Each row is a point. Each copy is the shape, with its points in the same order, turned, moved and blurred by noise. Say if it was mirrored as well.

Shape (9 x 3):
-0.18 +0.74 -0.18

+0.47 +0.31 -0.21

-0.39 +0.19 -0.43

-0.11 -0.09 +0.17

+0.29 -0.21 +0.27

+0.20 -0.26 +0.04

+0.48 -0.59 +0.16

-0.17 +0.13 +0.05

+0.02 -0.16 +0.05
Copy 1, 9 rows:
-0.13 +0.49 +0.42

+0.29 +0.40 -0.28

-0.46 -0.01 +0.03

+0.17 -0.34 -0.01

+0.49 -0.30 -0.20

+0.24 -0.27 -0.32

+0.57 -0.53 -0.62

+0.03 -0.10 +0.10

+0.23 -0.32 -0.18
Copy 1 is: only turned
Copy 2 (9 x 3):
-0.83 +0.27 -0.01

-0.42 -0.16 +0.57

-0.54 -0.23 -0.33

+0.05 +0.05 -0.07

+0.24 -0.04 +0.31

+0.14 -0.23 +0.24

+0.52 -0.35 +0.43

-0.17 +0.09 -0.09

+0.07 -0.11 +0.04
Copy 2 is: mirrored

Shape (9 x 6):
-0.40 -0.05 +0.06 +0.13 +0.09 -0.36

+0.11 +0.04 +0.47 -0.26 -0.20 +0.42

+0.07 +0.36 -0.26 +0.03 +0.13 +0.23

+0.14 +0.07 +0.27 -0.11 -0.40 -0.57

+0.23 -0.07 +0.46 +0.07 -0.61 -0.63

+0.37 -0.15 +0.37 -0.42 +0.06 +0.49

+0.27 +0.15 +0.75 -0.42 +0.05 +0.06

-0.10 -0.15 +0.01 +0.34 +0.35 -0.21

-0.23 -0.11 -0.50 +0.00 +0.23 -0.18
Copy 1 (9 x 6):
-0.25 +0.18 +0.21 +0.07 +0.26 -0.31

-0.01 -0.29 +0.08 -0.35 -0.41 +0.35

+0.32 +0.09 -0.33 +0.04 +0.05 +0.09

-0.27 +0.30 +0.12 +0.14 -0.58 -0.39

-0.36 +0.23 +0.37 +0.38 -0.81 -0.28

+0.22 -0.33 +0.11 -0.53 -0.49 +0.12

-0.12 +0.19 +0.19 -0.64 -0.54 +0.20

+0.27 +0.15 +0.38 +0.10 +0.22 -0.34

+0.06 -0.09 -0.23 +0.24 +0.25 -0.56
Copy 1 is: only turned
Copy 2, 9 rows:
+0.22 +0.06 +0.24 +0.02 +0.08 -0.25

-0.41 -0.27 +0.22 -0.11 +0.13 +0.54

-0.11 +0.19 -0.34 -0.39 +0.17 +0.07

-0.40 +0.12 +0.25 +0.19 -0.44 -0.15

-0.32 +0.26 +0.62 +0.29 -0.73 +0.00

-0.38 -0.46 -0.16 +0.02 +0.11 +0.69

-0.55 -0.05 +0.15 +0.39 +0.19 +0.47

+0.33 +0.08 -0.11 +0.18 +0.02 -0.03

+0.27 -0.06 -0.24 -0.29 -0.04 -0.40
Copy 2 is: mirrored
Copy 3:
-0.35 -0.32 -0.27 -0.06 +0.34 -0.42

+0.46 +0.25 +0.10 -0.43 -0.09 -0.28

+0.00 +0.24 -0.24 +0.00 -0.10 +0.06

-0.01 -0.43 -0.01 -0.02 -0.46 -0.68

+0.08 -0.60 +0.27 +0.09 -0.42 -0.71

+0.33 +0.15 +0.27 -0.64 -0.17 +0.08

+0.14 +0.26 +0.35 -0.55 -0.39 -0.52

-0.60 -0.23 +0.07 -0.02 +0.08 -0.09

-0.40 -0.28 -0.57 -0.10 +0.11 +0.10
Copy 3 is: mirrored
Copy 4:
-0.17 -0.07 -0.05 -0.10 +0.34 -0.38

+0.40 -0.27 +0.12 -0.42 -0.10 +0.36

-0.09 +0.27 -0.20 +0.04 -0.16 +0.34

+0.18 -0.66 -0.36 +0.04 +0.35 -0.07

+0.22 -0.95 -0.22 +0.27 +0.22 -0.25

+0.72 -0.04 +0.09 -0.32 -0.05 +0.31

+0.71 -0.39 +0.25 -0.24 +0.29 +0.37

+0.03 +0.17 +0.20 +0.18 +0.13 -0.33

-0.07 +0.37 -0.30 -0.05 +0.08 -0.32
Copy 4 is: mirrored

Shape, 14 rows:
-0.38 -0.13 +0.51 +0.18 -0.18 +0.21 -0.38 +0.50 +0.15

+0.51 +0.41 -0.26 -0.56 +0.36 -0.27 +0.09 +0.05 -0.51

-0.22 +0.41 +0.20 +0.09 +0.06 +0.05 +0.46 +0.01 +0.08

+0.20 +0.22 -0.25 +0.09 -0.37 +0.45 +0.42 +0.40 +0.21

-0.05 +0.00 -0.21 +0.15 -0.05 -0.02 -0.27 -0.16 -0.22

-0.23 +0.24 -0.27 +0.21 -0.31 +0.05 +0.45 -0.28 +0.44

-0.20 +0.36 +0.23 +0.39 -0.23 +0.43 +0.34 -0.12 -0.45

+0.04 +0.02 -0.30 -0.59 +0.20 +0.30 +0.25 -0.01 -0.41

-0.30 -0.44 +0.35 -0.53 -0.38 +0.13 -0.11 +0.09 +0.54

+0.08 -0.29 -0.49 +0.34 -0.38 -0.32 +0.30 -0.33 +0.55

-0.12 +0.29 -0.03 -0.28 +0.10 +0.57 +0.33 -0.09 -0.44

-0.12 -0.53 -0.51 +0.19 +0.35 +0.15 +0.48 +0.05 -0.24

+0.32 -0.06 -0.05 +0.34 -0.22 +0.46 +0.34 -0.37 +0.07

-0.04 -0.03 +0.24 -0.27 -0.32 -0.41 -0.04 -0.24 -0.55
Copy 1, 14 rows:
+0.02 -0.55 +0.10 -0.11 -0.28 +0.22 -0.32 +0.12 -0.25

+0.52 +0.38 -0.10 -0.19 +0.85 -0.46 +0.39 +0.11 +0.00

-0.29 +0.10 +0.00 +0.22 +0.08 -0.13 +0.41 +0.06 -0.24

-0.40 +0.02 -0.05 +0.42 +0.39 +0.18 +0.11 +0.49 +0.31

+0.33 +0.25 -0.52 +0.01 -0.04 -0.11 -0.04 +0.07 +0.04

-0.56 +0.41 -0.23 +0.40 -0.15 -0.27 +0.11 +0.03 +0.11

+0.03 +0.10 -0.29 +0.38 -0.17 +0.23 +0.54 +0.41 -0.36

+0.13 +0.51 -0.16 -0.29 +0.69 +0.25 +0.24 +0.01 -0.10

-0.40 +0.02 +0.28 -0.57 -0.13 +0.24 -0.39 -0.07 +0.23

-0.43 +0.36 -0.55 +0.25 -0.16 -0.35 -0.07 -0.16 +0.67

+0.05 +0.39 -0.06 +0.04 +0.38 +0.35 +0.49 +0.20 -0.36

-0.07 +0.05 -0.72 +0.16 +0.52 +0.35 +0.35 -0.43 +0.17

+0.05 +0.40 -0.18 +0.49 -0.14 +0.30 +0.34 +0.09 +0.40

+0.30 +0.19 -0.31 -0.67 -0.14 -0.26 +0.38 +0.26 +0.09
Copy 1 is: only turned
Copy 2, 14 rows:
+0.02 +0.03 +0.00 -0.20 -0.39 +0.77 -0.61 -0.18 +0.16

+0.36 -0.60 -0.08 +0.60 +0.09 -0.27 +0.19 +0.50 +0.00

+0.11 +0.51 +0.05 +0.08 +0.05 -0.12 -0.14 -0.07 -0.13

-0.14 +0.29 -0.35 -0.08 -0.34 +0.30 +0.40 +0.28 -0.34

+0.03 -0.34 -0.41 -0.06 +0.06 +0.04 -0.24 -0.14 +0.07

-0.16 +0.61 -0.56 -0.23 -0.08 -0.28 +0.03 -0.17 +0.02

-0.08 +0.07 +0.00 -0.09 +0.08 -0.06 -0.15 -0.34 -0.72

+0.00 -0.35 +0.19 -0.17 +0.02 -0.32 +0.17 +0.47 -0.05

+0.11 +0.11 +0.14 -0.47 -0.80 +0.21 -0.13 -0.02 +0.67

-0.48 +0.26 -0.91 -0.03 -0.16 -0.26 +0.23 -0.28 +0.49

+0.12 -0.09 +0.30 -0.34 +0.10 -0.19 +0.06 +0.24 -0.47

-0.82 -0.14 -0.08 -0.11 +0.34 -0.03 +0.05 +0.26 +0.16

-0.22 +0.03 -0.26 -0.27 +0.08 +0.03 +0.52 -0.48 -0.16

+0.03 -0.43 -0.03 +0.23 -0.41 -0.42 -0.34 -0.27 +0.04
Copy 2 is: only turned
Copy 3 (14 x 9):
-0.10 -0.41 +0.34 +0.14 -0.45 -0.76 -0.25 +0.10 +0.27

+0.80 +0.26 -0.31 +0.12 +0.40 +0.23 -0.15 +0.12 -0.07

+0.08 +0.36 +0.37 +0.17 +0.12 -0.32 +0.17 -0.27 +0.22

+0.14 +0.27 +0.00 +0.18 -0.10 -0.21 +0.25 +0.09 +0.99

-0.18 -0.13 -0.21 +0.26 +0.04 +0.02 -0.04 -0.01 +0.03

-0.42 +0.49 -0.08 +0.07 +0.07 -0.27 +0.44 -0.22 +0.47

-0.08 +0.26 +0.63 +0.50 -0.29 +0.22 +0.02 -0.21 +0.35

+0.25 +0.30 +0.01 -0.02 +0.54 +0.20 -0.37 +0.21 +0.31

-0.26 +0.00 +0.01 -0.71 -0.17 -0.68 -0.37 +0.15 +0.34

-0.54 +0.11 -0.43 -0.26 +0.08 -0.13 +0.77 -0.10 +0.37

+0.18 +0.38 +0.39 +0.26 +0.21 +0.20 -0.41 -0.05 +0.45

-0.27 -0.20 +0.25 +0.01 +0.69 +0.25 +0.29 +0.29 +0.42

-0.13 +0.08 +0.05 +0.01 -0.15 +0.29 +0.22 -0.41 +0.68

+0.13 +0.21 +0.07 -0.17 -0.33 +0.18 -0.12 +0.20 -0.43
Copy 3 is: only turned
Copy 4, 14 rows:
+0.30 -0.05 -0.38 +0.28 +0.45 -0.30 +0.23 +0.92 +0.40

+0.56 -0.31 +0.32 -0.62 -0.06 -0.24 +0.12 -0.40 -0.26

+0.17 +0.35 +0.02 +0.12 +0.38 +0.29 +0.28 +0.17 -0.25

-0.09 +0.05 -0.03 +0.28 -0.41 +0.23 +0.39 +0.24 -0.06

+0.30 -0.22 -0.14 +0.20 +0.20 -0.22 -0.34 +0.12 -0.17

-0.14 +0.61 -0.18 +0.44 -0.01 +0.20 -0.12 -0.07 -0.16

+0.03 -0.06 +0.07 +0.27 +0.43 +0.35 +0.11 +0.61 -0.67

+0.12 -0.30 +0.07 -0.62 -0.11 +0.28 -0.07 +0.06 -0.08

-0.18 +0.38 +0.00 -0.05 +0.20 -0.31 -0.15 +0.65 +0.67

-0.36 +0.24 -0.28 +0.68 -0.03 -0.18 -0.30 -0.48 +0.16

+0.15 -0.04 +0.25 -0.36 +0.17 +0.51 -0.01 +0.36 -0.32

-0.20 -0.48 -0.48 -0.02 +0.22 +0.50 -0.06 -0.24 +0.09

-0.22 -0.14 +0.39 +0.49 +0.05 +0.31 -0.05 +0.14 -0.09

-0.05 -0.05 +0.07 -0.27 +0.50 -0.61 -0.30 +0.18 -0.38
Copy 4 is: only turned
